Rows are points. The points of each table are mixes of a few directions, plus a little noise. Count the directions of each table, and those that both share. Where both have some left over, give the other angles between the two spaces (their principal angles), to ten degrees, smallest first.

First, 6 rows:
[[ 27 -95]
 [  8 -26]
 [-20  69]
 [  3 -12]
 [ -6  20]
 [-13  43]]
Second (5 x 2):
[[-27  91]
 [ 13 -44]
 [ -9  28]
 [ 14 -46]
 [  9 -30]]
Directions: first 1, second 1, shared 1

First:
[[ 10 -10  29]
 [  3  -4  11]
 [-13  13 -39]
 [ 13 -13  39]
 [-32  32 -95]
 [ -2   2  -7]
 [ 20 -21  62]]
Second:
[[ 29 -59  28]
 [ 21 -43  15]
 [-19  29 -34]
 [-25  62   1]
 [ -6  11 -10]]
Directions: first 1, second 2, shared 1

First:
[[-19   6  -9  45]
 [ 14  -5   7 -35]
 [ 10  -3   4 -22]
 [-23   7 -11  52]
 [-17   5  -8  40]
 [ 34 -11  16 -79]]
Second, 8 rows:
[[ 29   7 -26   8]
 [-95  10 -35  -1]
 [ 25  -7  29  -4]
 [ 64  -2   6   4]
 [-51  -2   7  -6]
 [ 25  -4  17  -1]
 [ -4   9 -31   7]
 [  7  -9  34  -7]]
Directions: first 1, second 2, shared 0; angles 60

First (6 x 6):
[[ 17  10 -17 -57  76 -78]
 [ 13  10 -14 -50  85 -79]
 [-35   0  -7  49 -54  19]
 [ -4  -6  -5  19 -90  54]
 [ 13 -13  24  22 -66  88]
 [ -6   0  20  17  50  -5]]
Second:
[[  7 -80 -52  25  75 -24]
 [ 35  94  63 -26 -69  20]
 [-53  43  23 -18 -59  21]
 [ 95  16  19   4  21 -12]
 [-72 -23 -22   1  -6   7]
 [-12 -49 -33  14  38 -11]]
Directions: first 3, second 2, shared 0; angles 50, 60

First, 7 rows:
[[  1 -32 -28 -23 -95 -63 -32  40]
 [ 84 -12  56 -28  20  32  67 -36]
 [  8  41  -3  -9  43 -30  -6 -48]
 [-17  13 -24  -4 -13 -42 -29  -2]
 [ 13  -9  26   9  24  50  31   0]
 [-60  -9 -11  42  13  55 -13  41]
 [-28   9 -14  13   7  -2 -17   6]]
Second (8 x 8):
[[ -8 -17  -4  -1  66  32  31  18]
 [ -3  21 -13 -35 -39 -26   2 -31]
 [ -6  66  39  20 -63  36  -1 -58]
 [  3 -30 -30 -17   6 -31 -21   9]
 [ 35  33  84  57 -42  -5  41  72]
 [ -5 -19 -46 -35 -17 -41 -37 -24]
 [-10   1 -17 -26  23   8  18 -15]
 [ -4 -55 -14  36  68  26 -34  30]]
Directions: first 3, second 4, shared 1; angles 60, 60

First, 9 rows:
[[-55  -2 -45 -32 -13 -15 -27   5  11   1   5]
 [ 15 -23  -3  36 -37  56  44 -54 -37  24   9]
 [ 17   0  16  24  -4   6   4  -1  -9   1 -12]
 [  2   3   0 -19  12  -2   7   2   7  -1   9]
 [-42   9 -32 -59  18 -33 -25  21  27  -9  14]
 [ 29  -2  15   0   7  21  34 -19  -7   7  18]
 [-20  18   8  18  10 -55 -70  60  18 -22 -49]
 [ 62 -21  33  51 -20  71  76 -62 -42  23  17]
 [ -7  21  10 -18  31 -49 -44  51  29 -22 -17]]
Second, 9 rows:
[[-21  -2 -25 -41   3   2  11 -11   8   3  27]
 [ 21  22  26 -28  45 -35  -9  36  27 -18   4]
 [ 32  -5  39  93 -25   9 -18   7 -27   1 -54]
 [ 50  35  61  -3  63 -53 -24  64  31 -30 -19]
 [-30  -4 -36 -56   2   5  16 -18  10   6  37]
 [-39 -13 -47 -44 -16  19  20 -33  -1  13  35]
 [-15 -13 -19   7 -23  19   7 -22 -13  11   3]
 [ -7   2  -9 -22   7  -3   4  -1   7   0  13]
 [  9 -22  10  95 -55  35  -7 -23 -42  15 -46]]
Directions: first 3, second 2, shared 2
